Every row gives one point. Each copy is the shape, with its points in the same order, turned, moved and blurred by noise. Say if it was mirrored as well.

Shape (8 x 3):
[[-19, -8, 20],
[7, -4, 30],
[15, -29, 27],
[16, -6, 12],
[11, -45, 18],
[-9, -6, -102],
[39, -13, 27],
[45, 8, -3]]
Copy 1 (8 x 3):
[[-14, -26, 15],
[16, -10, 20],
[28, -19, -1],
[14, -3, 8],
[29, -29, -17],
[-56, 51, -73],
[40, 2, 13],
[27, 32, 7]]
Copy 1 is: only turned
Copy 2 (8 x 3):
[[-5, -1, 32],
[-8, 25, 18],
[-33, 25, 16],
[-17, 18, 3],
[-51, 20, 14],
[-20, -85, -55],
[-18, 46, -9],
[2, 24, -30]]
Copy 2 is: mirrored
Copy 3 (8 x 3):
[[34, -19, 9],
[27, 7, 21],
[11, -3, 37],
[8, 6, 11],
[0, -15, 45],
[-51, -63, -61],
[1, 26, 32],
[-16, 27, 2]]
Copy 3 is: mirrored

Shape (12 x 6):
[[-1, 55, 14, 1, 14, -16],
[25, 29, 9, 30, -8, -18],
[-15, 18, 73, -14, 22, -65],
[-40, 30, -5, 26, 50, 25],
[9, -42, 3, -4, -21, 17],
[0, 20, -31, -7, -11, -5],
[44, -27, -4, -1, 23, -20],
[-6, 51, 8, 24, 8, -42],
[-12, 48, 12, -2, 17, 47],
[-27, 37, 24, -46, -13, -13],
[21, 22, 67, -17, -3, 30],
[27, 56, -2, -28, 30, 22]]
Copy 1 (12 x 6):
[[-13, 49, 3, -5, 0, 19],
[20, 36, 8, -22, -7, 29],
[10, 60, 20, 6, -39, -67],
[-15, 29, -18, 31, 60, -7],
[25, -51, 6, 0, -8, 4],
[-26, -8, -3, -14, 0, 21],
[18, -13, 58, -21, 19, -4],
[-5, 61, -10, -21, 3, -1],
[-14, 23, -17, 50, 15, 38],
[-34, 18, -9, 22, -39, -17],
[36, 18, 19, 57, -30, 13],
[-35, 26, 34, 33, 5, 49]]
Copy 1 is: only turned
Copy 2 (12 x 6):
[[5, 47, 31, 42, 15, 9],
[-11, 17, 24, 52, 9, -28],
[23, 63, 60, 10, -55, -3],
[60, 24, 13, 14, 54, 7],
[-4, -30, -23, 2, -16, -8],
[-12, 27, -27, 31, 20, 2],
[23, 0, -22, 54, -36, -23],
[3, 59, 30, 40, 16, -22],
[19, 1, 25, 28, 45, 41],
[-15, 52, 14, -1, -9, 43],
[-2, -18, 54, 28, -19, 41],
[14, 21, 8, 68, 19, 50]]
Copy 2 is: only turned
